Every row gives one point. Examples show where two turns around zero, p and q, send a point. Where does a point land after both, in the order given? Backwards means that the second turn is done in reverse. Each puzzle has new turns, and all numbers are rounded.

Turn p:
[ 1.49 -1.54] -> [-1.51 -1.52]
[-1.68  1.17] -> [1.14 1.70]
[-0.64  0.08] -> [0.07 0.64]
[0.82 0.29] -> [ 0.30 -0.81]
Turn q:
[0.15 0.35] -> [-0.38  0.03]
[ 0.86 -0.71] -> [0.41 1.04]
[1.18 1.26] -> [-1.56  0.73]
[-2.19 -0.89] -> [ 1.53 -1.81]
Where do these land?
p, then q: [ 0.14 -1.62] -> [ 0.66 -1.49]
p, then q: [-0.92  1.83] -> [-1.47  1.43]
q, then p: [ 0.78 -0.21] -> [0.81 0.06]

Turn p:
[ 1.17 -0.61 -2.17  1.02  1.71 -0.87] -> [ 0.82 -2.35 -0.22 -1.26  0.71 -1.68]
[ 0.47  0.96 -0.68 -1.03  0.51  0.93] -> [ 0.35  0.53 -1.73 -0.63  0.05 -0.12]
[ 1.79  1.01 -0.77  1.28  0.76 -0.78] -> [ 1.08 -1.91 -0.83  0.35 -0.85 -1.15]
[ 1.75 -0.86  1.21  1.01 -0.90  1.74] -> [ 1.44 -0.88  0.03  0.58 -0.23  2.62]
[-0.77 -0.58  0.39 -1.65  1.74 -1.07] -> [ 0.00  1.20  0.18  0.29  1.98 -1.58]
[-2.10  0.25 -0.19 -0.89 -1.85 -0.18] -> [-1.70  1.85  0.92 -0.73 -1.01  0.22]
[ 0.17 -0.54  0.80 -1.68 -0.91 -1.19] -> [ 0.96  1.85  1.18  0.22 -0.13 -0.45]
[-0.96  0.46  0.45 -0.13  0.17  1.19] -> [-1.05  0.48 -0.78  0.23  0.34  0.82]
[-1.50 -0.09  0.97  2.08 -1.23  0.23] -> [-1.88 -0.79  1.24  0.96 -0.87  1.31]
Turn q:
[ 0.33 -0.61  0.24  0.20 -0.93 -1.90] -> [ 0.87  0.24  0.45  1.34  1.28 -0.78]
[ 0.09 -1.48 -0.52 -0.69  0.25 -0.28] -> [ 0.70 -0.79 -0.51  0.98 -0.72 -0.48]
[-0.32  1.38  1.00  1.38  0.36  1.63] -> [-0.37  1.21  0.47 -2.04 -0.24  1.29]
[-0.75  0.09 -1.88 -0.40  0.96 -1.86] -> [-0.41 -2.02 -0.32  1.55  1.08  0.86]
[ 0.01 -1.09  0.55  0.30  1.16 -1.29] -> [ 1.73 -0.53 -0.76  0.42  0.69  0.32]
[-1.49  0.85  0.51 -0.98 -1.80  2.05] -> [-1.33 -0.11  1.95 -1.71 -1.29 -1.20]
[ 0.09 -0.84 -1.71  0.56  0.13 -0.48] -> [-0.02 -0.40 -0.02  1.76 -0.41  0.87]
[ 2.04  1.69  1.80 -0.36 -0.12  2.12] -> [-1.16  2.40 -1.27 -2.29 -0.39 -0.86]
Where do these land?
p, then q: [-0.33 -0.49  0.94  0.82 -0.94 -2.00] -> [ 1.55  1.26  0.95 -0.79  1.04 -0.42]
p, then q backwards: [ 1.63  0.22  1.61 -0.25  0.38  0.62] -> [ 0.64 -1.46 -0.30  1.05  0.86 -1.18]
p, then q: [-0.09  0.76 -1.96 -1.84 -0.98  0.86] -> [-2.45 -1.07 -0.11  0.22  0.31 -1.48]
q, then p: [-0.27 -0.98 -0.25 -0.99  0.07 -1.63] -> [ 0.73 -1.57  1.06  0.03  0.65 -0.44]
q, then p: [0.13 1.59 0.43 0.62 2.22 0.86] -> [-0.27  1.24 -1.60 -1.92  0.83  0.46]
p, then q: [-2.10 -1.26  0.04 -0.31 -0.93  1.93] -> [-0.84 -1.30  0.30 -2.60 -1.20  0.12]
p, then q: [ 1.03  0.16 -0.81  1.95  0.18 -0.64] -> [ 1.60  0.23  0.23  1.38 -0.72 -0.95]
